Each row of a before or after table is a point. One or more steps were done to the points. Then noise was added and the rows were shuffled. The steps act on columns, c1 being the first. Write out the steps. A step turns or swaps two columns, mirrors them in a line or flattens them onto one, adds a multiple of one to another, or multiplies or shifts one. Angles are multiples of 10 degrees, from the lower column toward the higher: turns from -170 to 170, lines from 10 to 170 but not 90. Use the fewest steps. Two steps may share a column if one is a turn and the other turns, adds or multiplies; they go together, in the order done. Otherwise the lowest column goes first.
(in the rows, 128 means zero)

Before:
[[117 115 185]
 [138 180 112]
 [128 199 121]
 [173 151 147]
 [120 108 154]
 [142 138 170]
 [191 132 141]
 [141 177 122]
 [107  92 157]
 [ 67  90 173]
 [125 111 170]
 [106  80 163]
 [153 161 151]]
After:
[[111 128 183]
 [130 191 145]
 [ 88  70 191]
 [135 145 183]
 [ 83 105 173]
 [159 148 157]
 [ 92 107 166]
 [181 137 108]
 [142 173 150]
 [114 115 199]
 [108 116 160]
 [179 141 116]
 [197 130 116]]
Steps: swap c1 and c2; multiply c3 by 1.3

Before:
[[145 137 134 162  65 136 175 161]
 [ 53 124  76 118 120 183 177 159]
 [114 150 128 100  95  46 179 155]
 [166 218 151  91 141 105 139 124]
 [127 136 171 103 104  74  81 125]
 [145 145 180 203 118  96 110 178]
 [175 102 116 128 144 121 156  92]
 [130 112  86 103  91  83 136 162]
 [154  87 132 114 131 145 158 153]]
After:
[[135 150 100 206 143 129 196 154]
 [144 146 106 111  80  48 139 176]
 [144  86 143 151 113 149 111 158]
 [145 136  91  99  99 134 197 121]
 [151 112 126 153 178 138 173 162]
 [182 135  97 166 141 101  87 160]
 [ 79 123 106 160 201 159  65 162]
 [148 213 146 149  90 156 157 124]
 [156 102 170 156 115 126 123  92]]
Steps: turn c1 and c5 by 40 degrees; turn c3 and c5 by -120 degrees; turn c4 and c6 by -70 degrees; turn c4 and c7 by -110 degrees

Before, 12 rows:
[[139 114 159  50  93 159 116 180  67 134 154]
 [119 189 181 117 138 135 109 145  77 116  82]
 [143 190 167  62 172 118 185 121 170 186 143]
 [112  98 108 164  98 147 176 136  92 126 105]
 [197 176  69 121 116 124 135 109  86 184 108]
 [114  96 179 124 151  92 109 209 106 166  99]
 [217 148  86 154  99 133 138 173 138 158 125]
 [129  89 136  80 154 168 104 156 147 124 168]
 [135 119 153 150 113  90  98 107 103 151 170]
 [131 166  87 139 157  72 200 103 172  72 124]
 [150  91 171  95 117 116 157 140 122 135  91]
 [113 144  76 109  88 155  98 145 167 182 127]]
After, 12 rows:
[[118 102 172  85 149 174 159 154 144 129 167]
 [168 173 152 120 195 122  80 110 142  50 109]
 [ 69 173 173 137 142  72 129 104  46 130 128]
 [138 113 114  52 193 163  80 182 173 121 155]
 [191 142 120 107 206 154 179 142 131 128 123]
 [118 189 113 121  83 135  96 146 169 138  84]
 [127  96  87 163 130 147  76 140 110 141 112]
 [136 149 112 154 147 138 135 174 114  37 126]
 [129  90 113  85 123 112 109 141 114 105  87]
 [145 120  90 146  94  94 122 105 163 114 171]
 [166 103 121 120  79  94 119 211 160 147 104]
 [182 181 184  61 133 117 140 123  59 104 136]]
Steps: turn c1 and c10 by -100 degrees; add 1 times c4 to c3; turn c3 and c5 by -120 degrees; turn c7 and c9 by -120 degrees

Before (11 x 18):
[[129 140  98 128 113 115 143 155 136 103 104 146 122 138 122  88 121 119]
 [105 102 119 119 126 131 112 125 128 115 156 129 127 101  94 145 126 149]
 [102 131 134 125 145 129  97 105 133 118 147 120 158 111 101 120 158 123]
 [117 125 135 120 123 129 105 144 141 146 151 122 142 111 116 114 153 151]
 [144 147 102 128 110 116 138 152 151  96 101 152 152 113 157 119 121 121]
 [128 147 105 176 109 145 147 122 136 134  96 135 124 143 148 137  90 114]
 [144 143  87 164 133 145 144 150 124 140 107 169 133 129 116 141 101 114]
 [112 104 141 108 129  94  98 127 118 138 161 129 150 118 104 130 133 125]
 [115 100 144 124 150 123 120 135 157 123 155 134 142 108 108 113 124 125]
 [138 139 108 149 134 162 132 142 106 118 134 157 121 144 146 133  93 122]
 [137 154 106 132 133 150 152 117 120 141  96 141 136 120 136 121  86 128]]
After (11 x 18):
[[116 126 146 124 181 100 119 133 157 123 136 103  94 109 107  83 122 137]
 [141 145  87 164 139 142 144 149 126 141 167 148 136 129 116 168  94 142]
 [103 130 119 119 122 102 112 124 126 113 131  98 101 101  93 180 127 112]
 [111  92 142 108 132 104  99 122 120 138 129  97  76 118 101 134 134 139]
 [142 117 101 125  83 146 140 152 151  98 150 155  75 113 157 102 117 147]
 [103 131 137 126 170 132 100 103 135 118 122 110  55 111  99 104 165 148]
 [128 114 101 127  91 141 145 155 135 102 145 155 156 142 119   8 117 133]
 [115 128 134 119 114 127 106 144 141 145 120 106  58 110 117  86 159 112]
 [136 151 107 131 140 154 151 118 121 138 142 162 105 119 134 107  74 132]
 [138 163 105 151 143 139 132 139 106 117 158 122 155 144 146 142  81 130]
 [128 145 104 176  81 146 147 122 140 135 132 155 158 148 148 152  81 135]]
Steps: swap c2 and c6; multiply c5 by 2.5; turn c11 and c12 by -90 degrees; turn c13 and c18 by 150 degrees; multiply c13 by 3; multiply c16 by 3; multiply c17 by 1.3

Before (8 x 32):
[[142  93 116 217  87 118 117 158   8 157 126 122 175 102 132 171 169 127
  124 174  96  89 113 145  62  89 125 144 157 154  89 173]
 [178 149 147 189 102 152  84 121 126 114  73 122 101 139 115 174 111  97
  106 148 131  90 115 143 109  66 132 139 131 103 111  84]
 [197 121 125 149 143 112  17 109 129 173 184 160 165 149 121 115 104 139
   48 155 100  86 130 186 179 121 131 167 156 116 146 158]
 [ 60  70 158 156 121 163 123  85 154  60 135 146  88  99 156 140 131 120
   72  70 157 155 100 124 188 147 169 107 167  85 144 135]
 [162 147 170 135  90 175  97 160 116 162 156 105 145 162 156 170 119 183
  176 189 124 144  72 152 102 127 137  98 115 113 136 184]
 [144 153 136 138 148  90 147 130 119 140 103 148  98  68 112 159 145 124
   27 130 125 145 172 109  86 189 153 187 133 123 135 133]
 [ 49 151 131 199 123 108  81 122 135 116 144 120 140 125 115 128 170 111
  104 114 132  81 153 129 113 144 116 104 149 169 157 162]
 [121 117 183 124 128  52 155  81  85  77 135 111 152 156 102 169  84 179
   89 160 100 174 147  55 154 120 106 111 142 105 207 109]]
After, 8 rows:
[[189 151  76 199 197 112  87 146 117 122 142 120 145 130 108 132 139 113
  102 121 133 101 157 129 111 149 114 108 151 175 166 165]
 [ 71 153 125 177 167 147  85 111 123 108  61 113  94 145 112 131  99 102
   97 141 124 152 109 140 109  54 142 131 133  99 104  86]
 [ 85 142 107 137 111 175  99  66 124 161 119 101 145 162 150 173  89 180
  180 110 118 112  67 148 101 121 140 102 118 116 135 175]
 [ 62 128 171 147 153 110  14 113 131 171 171 151 173 147 119 156 125 141
   49 147 105 164 134 183 176 122 124 162 153 121 147 167]
 [174  76  59 160 109 161 121 194 176  62 128 147  91  91 153 142 118 122
   79 161 156 116 126 123 193 138 113 112 163  79 137 141]
 [102 151 129 142 113  89 151 122 153 150  91 154  91  78 113 138 143 128
   29 123 130 119 171 105  82 192 150 189 132 122 126 125]
 [119  97 145 219 185 116 120  73  64 163  98 115 172 104 127 161 100 135
  123  95  99  94  34 149  67  89 230 148 163 149  78 165]
 [108 116  76 117  77  47 153  99  86  73 102 108 151 159 102 167 111 181
   84 180  98 152 116  61 150 123 156 112 146 103 215 120]]
Steps: turn c1 and c3 by 150 degrees; turn c5 and c17 by 70 degrees; turn c5 and c22 by 110 degrees; mirror c8 and c20 in the line at 130 degrees; add 0.7 times c9 to c23; turn c9 and c27 by -60 degrees; turn c11 and c16 by 40 degrees
